Each row of a before or after table is a point. The points were changed in one or more steps. Then noise was added and the rows were shuffled. The steps act on columns, c1 being the first. What was done? A step turns or swaps two columns, mirrors them in a line or flattens them onto one, adds a multiple of one to another, or multiplies or shifts one. Angles are multiples of 10 degrees, from the lower column toward the higher: turns from -170 to 170, lines from 10 to 170 but not 90. Use the fewest steps. Two steps may share a column if one is a turn and the other turns, adds or multiplies; they go together, in the order done. Otherwise the lowest column goes first.

Before (8 x 3):
[[  0 -40   8]
 [-51   6  18]
 [ 12  39  -4]
 [ 39   2 -23]
 [-20 -18   3]
 [-60  10 -13]
 [ 23  -4  22]
 [ -6  37 -35]]
After (8 x 3):
[[ -6 -37  37]
 [-58 -12  11]
 [-50  19   8]
 [ 12  -5  39]
 [-20   3 -17]
 [  0   9 -40]
 [ 21  21  -5]
 [ 38 -23   2]]
Steps: swap c2 and c3

Before, 9 rows:
[[ 14  12 -24 -18  55  20]
 [-20   7   3  23 -39 -23]
 [-22  -2   3  16 -32  12]
 [ 24 -40  35   8  35  11]
 [-24 -14 -10 -30  17  32]
 [-39 -10 -20  17 -13 -18]
 [ 31 -33  13  13 -13  -5]
 [-21 -11   3  48 -25   1]
 [  6 -27 -19  -5  -2  26]]
After:
[[  5 -11   3 -24 -60  19]
 [ 11  -9  -8  37  18  -5]
 [ -8  15   7  15  29  11]
 [  2 -20  19  14  -4  27]
 [-10 -39   4 -14 -18  32]
 [ 10 -16 -44  36 -20  12]
 [ -9  28  11  14  38 -22]
 [-15  14  24  22   7 -18]
 [ -8  40   6  49  24   3]]
Steps: multiply c1 by 0.4; multiply c4 by 1.3; turn c2 and c4 by -50 degrees; turn c3 and c5 by 160 degrees

Before (12 x 11):
[[ -9   0   6 -12  18  -8  -3 -13  28 -45   7]
 [ -5   3  18   5 -13   0   0  -6 -28  -8  12]
 [-18  -5  12  -3  17  12  20   1  17  -6  34]
 [ -2  17  -1 -13  -8 -26 -13  -4 -18  10  13]
 [  2 -31 -30   9   2   7   5   1  11  12 -15]
 [-21  -6 -49  12 -17  17  24  -3 -22  18   8]
 [-21 -23 -46 -18  -1  57 -22  -5 -14  -9   5]
 [ 43   1 -33 -37 -42  -8   0  -6 -24 -15  41]
 [-39 -17  -8 -30 -36  36  18  -8 -22   5  26]
 [-10   5 -21  -3 -15  -2  26  38   5   3  10]
 [ 19  -6 -15  -9  21 -17  30   6  -1  -4  -9]
 [ 28  18 -18   1 -34   4  50   0 -12  42 -10]]
After:
[[-15  58  51 -16 -12  58  -6   9 -29  -9  -7]
 [ -1 -16  28   9   1   7  16  -3 -19  13   4]
 [-18 -34  -5  -9  -7  -8  -5 -13  12 -45 -58]
 [ 61  14  31 -37  -7  -8  12   1 -10 -17  18]
 [ 43  22   1   2  -5   2  52   8   8  43  54]
 [ -3  35  39  12 -16  17  38  24 -16  19  34]
 [  5  27 -18   4 -10  -3  -7   7 -11 -10   2]
 [  4 -18   4 -10  16 -16  33 -22  -5  -3 -15]
 [  5   0   5 -15  -9 -27 -11   4   5  10  27]
 [  4  -5  10  -3  23   0  32  35   7   3  14]
 [-25  -5 -15  -2   2  13  15   0   4  -6  24]
 [ -7  46   2 -31 -32  34  19  43 -27   4  34]]
Steps: turn c1 and c5 by 40 degrees; turn c5 and c8 by -60 degrees; turn c2 and c9 by 60 degrees; add 1 times c6 to c2; mirror c3 and c7 in the line at 100 degrees; add 1.5 times c10 to c11

Before (12 x 14):
[[-23 -14  -5  18  32  14   7  12 -18  -2  -8  -3  -5 -12]
 [ -9  -9 -24  46 -46  -7  32  -6  -8  -9   6 -23  -4  -5]
 [ 14 -15  -3 -26  17   2   3  17  19 -22   0 -25  13   4]
 [-13  -1 -31  25 -47 -12   9 -11 -18  11  25 -16   0 -33]
 [ 11 -26 -25  50 -34   9   0 -11 -29 -10  16  -7  -6 -22]
 [  2   0   0   2   9 -17   4  10  10 -41  15  -8  39  -3]
 [ 20  -5  33 -15  28 -22   6  19   7  -6   0  -3  16  10]
 [  5  -7  -5 -18   7  11  25  31  12 -14  20  19  26  11]
 [ 14  21   1  -8  23  -2  11   8  15 -19  29  -6  -7  14]
 [-34 -40   6  30   8  26  -4  -3  15   2   4  14 -14 -18]
 [-16 -19 -15  31   9  21  -4  11  18  -5 -28  31 -14 -32]
 [  6  -5 -16   7  12 -13  -8  29  16  -6  16  -7  20  22]]
After, 12 rows:
[[  0  -4   2 -16 -28 -11  -2  16   5  -1  31   6 -42 -13]
 [-14  21   7  -7 -24  25  -7  17  15   6  17  -1  -4 -23]
 [  0 -13 -25 -18 -11  18 -22  36  12   4   9 -15 -10 -18]
 [-22 -21  -7  51  34  31  -5  22 -29  22 -36  16  16  10]
 [ -9  -6 -13 -26 -17  -5   1  36  19  13  15  27 -11 -16]
 [ -3   1  -9  45  41  14 -41   9  -8  11 -21  26  24  -3]
 [  7   1 -33   2 -10   8  -1  59  10  34  21   9 -17 -24]
 [  5 -28   5  32  -7 -11   5  48  17  27 -49 -21  24  22]
 [ -7  -3 -25   8 -11  12  11  14  15  -9  14   8   0 -22]
 [ 16 -13   1  18 -32   2  -1  27 -19  10 -27   8  17   8]
 [ -2   5 -16  25  45  25 -17   9 -17  12   4  16  29  33]
 [ 28 -42  16  31  -6  19   5  12  14  11 -43   1  17  15]]
Steps: turn c3 and c13 by 60 degrees; turn c1 and c13 by -150 degrees; mirror c2 and c12 in the line at 170 degrees; add 0.7 times c4 to c6; turn c6 and c11 by -70 degrees; turn c5 and c7 by 170 degrees; turn c10 and c14 by 140 degrees; add 1.5 times c10 to c8
